Rows are points. The points of each table are mixes of a few directions, plus a little noise. How many directions does each table use, and how many do they share? Where both have some left over, give the other angles between the two spaces (their principal angles), to ten degrees, smallest first.

First, 4 rows:
[[ 52 -12  30]
 [-11 -10 -15]
 [ 12  -9   6]
 [-52  32 -21]]
Second:
[[ 38  23  41]
 [-36 -21 -39]
 [ 17  10  19]
 [-20 -12 -22]]
Directions: first 2, second 1, shared 1

First:
[[  4  -6   3  -4  -1   5]
 [-18  27 -15  16   3 -22]
 [ 18 -27  15 -16  -3  22]
 [ 17 -26  14 -15  -3  21]
 [ 30 -45  25 -26  -5  37]
 [-21  31 -17  18   3 -25]
 [-31  47 -26  27   5 -37]]
Second:
[[ 11 -51 -33  17 -24   7]
 [ -2   9   5  -3   4  -1]
 [  2  -7  -5   2  -4   1]
 [  9 -45 -29  15 -21   7]
 [-13  60  38 -20  28  -9]
 [ -7  35  22 -12  17  -5]]
Directions: first 1, second 1, shared 0; angles 70

First, 10 rows:
[[ 21   2  -3  51   8   1  -3   9   9]
 [ -1   7   1   1  -1   2  -1  -7 -10]
 [ -3  11  -3 -40 -12  11   5  -5 -18]
 [ 55  14  -7  -9 -28  27 -20  19   2]
 [  0  19 -13  -6   2  15  22   2 -22]
 [-24  14   4  23  13  -7   9 -25 -26]
 [ 13  48 -18   7  -4  31  24  -8 -52]
 [ -3 -38  25  17   0 -31 -40  -5  43]
 [-39 -28  18  -5  12 -31  -8 -16  18]
 [-20 -49  -3 -39  10 -19  12  35  56]]
Second:
[[-37 -10   0  29  28 -19  21  -7   2]
 [ 13   5   3  17  -3   1  -9  -1   0]
 [ 21   5  24  22 -18  -7 -50 -28  -3]
 [ 60  20 -26 -33 -27  44   7  40   1]
 [ 36  10   3 -33 -30  17 -27   5  -2]
 [-30 -10   0 -24   9 -10  15  -4   1]
 [-19  -4 -25 -27  17   9  50  28   4]
 [ -1   2  -7  11   8   2  13   7   1]
 [-39 -14  27  38  18 -36 -21 -41  -2]]
Directions: first 4, second 3, shared 3

First (11 x 14):
[[ 10   5 -19   9   1   5   0   1   1  -1   4  -8 -16  -4]
 [  1  18  11 -20  14  -6 -26  -7 -15  -3  19  14  -3   3]
 [ 28  -9 -43  40 -16  21  39  -4  15  24 -13 -16 -11 -10]
 [ -6  13  15 -21  12  -9 -25  -3 -12  -8  13  11  -1   3]
 [  0 -13  -4  13 -10   5  20   3  10   6 -14  -6   7  -2]
 [ 32  12 -16  11   3  16  10 -20  -6  34  11  17   5  -1]
 [-16  12  48 -39  17 -15 -33  -9 -18  -1  16  32  27  13]
 [  0  10   2  -9   7  -3 -14  -2  -8  -4  10   4  -6   1]
 [-36 -19  29 -13  -6 -16  -2  17   8 -27 -16  -8  13   5]
 [ -1   3 -31  10  -2  -2  -7  13   3 -25   2 -27 -39  -9]
 [-12 -32   6  19 -21   3  38  11  22   5 -32 -12  22  -1]]
Second:
[[ -5  20 -24  11   8  34   6   0  -2  19   0  -1 -14  18]
 [ 21 -10  14  -3  10  18  12   9  17  25 -19   2   6   1]
 [ -7   7  -1   7  -3 -15  -4 -17  -7  -8  16  -6 -20 -14]
 [  9 -22  29 -10  -6 -35  -4  -3   5 -15   0   0   9 -23]
 [  8 -17  15 -11  -1  -9   0  11   7  -4 -12   4  21   0]
 [-10   3 -14  -3  -3   7  -5  11  -6  -8  -3   5  15  18]
 [ 17  -2 -10  -6  15  60  15  33  19  39 -38  11  28  40]
 [-17   8  -6   5  -9 -27 -10 -18 -15 -24  24  -6 -16 -13]
 [-16  11  -3   9  -9 -34  -9 -28 -16 -25  32  -9 -29 -25]]
Directions: first 3, second 3, shared 0; angles 40, 50, 90

First:
[[ 18   4  -6  16 -12   7 -11  38 -13  -2  16   2  10  -9   6 -10  -2  31
  -19 -20]
 [ 22  -7 -10   0 -18 -13  -9  25 -10   9  15   0  17  -4   7   5  -8  13
   -2  -5]
 [ -6  -3   8   4   9  -5  -1  -8   5   3  -5   0  -2  -2  -2  -2  -4   1
   11   4]
 [ -6   3  -8 -24  -1   7   9  -9 -10  -3  -2  -6  -2  11   4  15  11 -43
  -12  -1]
 [ 10  -3 -11 -11  -7   2   9  -5   2  -3   3   9   8   0  -1   6  -5  -6
    4  -1]
 [ -3  -1  -3  -7  -2  -2   8 -18  11  -1  -6   1  -5   5  -6   4   2  -7
    9  14]
 [-12 -15  19  -7  42 -12   6 -22  -6  10  -9  20  20 -14   6   6 -28 -33
   37 -18]
 [-36  17  30  22  29  15 -19  14 -19  -2  -9 -25 -26   2   7 -17  20  -7
  -28 -14]
 [ 11   7 -20   7 -29  17  24 -33  50 -21 -11  15 -20   6 -29 -12   6  50
   10  36]
 [ 14   1 -12   2 -23  -3  -5  15   1   1   9  -6   0   3   0   1   6  19
  -10   8]
 [-12  -2  13   0  14 -11 -11   4 -13  11  -1 -12  -1   1   8   4   1 -18
    1  -2]]
Second, 10 rows:
[[  3  -2  -9 -19 -15  17  14  -7  21  -8   8  14  -3   1 -21   6 -11   3
   -7   9]
 [ -4  -1  -4 -21  -2  11   7   0  -4  -4   6   3   2   3  -3  12  -1 -27
  -14  -5]
 [  5  28 -17  32   3   2   9 -25 -13 -21 -40 -26 -22  20  33 -16  60   4
    1   3]
 [ -8 -14  19  -9  23 -13 -14  19 -22  19  13   2  19 -12   8   9 -24 -27
    4 -21]
 [  2  -3  -2  -6  -5   4   3   1   7   0   5   7   2  -3  -8   2  -9   3
   -1   1]
 [ 13  12  -9  30  16   0  14 -23  -2 -16 -28  10   4  -4  20 -19  16  21
   26 -14]
 [-28  -4  22  -8  -2 -18 -27  12  -3  23   7 -36 -22  12  -6  10   7 -19
  -16  28]
 [  5   1  -7  -3 -10   7   7  -2   8  -6   3   7  -1   0  -7  -1  -2   9
   -3   3]
 [ 18  -1 -13  -6 -16   7   1  21  -6  -3  14  10  13  -4  -1   2  -7   9
  -12 -12]
 [ -6 -15  20   8   9 -17 -11   4  15  16   8   8   4 -14 -14  -5 -29  26
   21   9]]
Directions: first 5, second 5, shared 4; angles 70
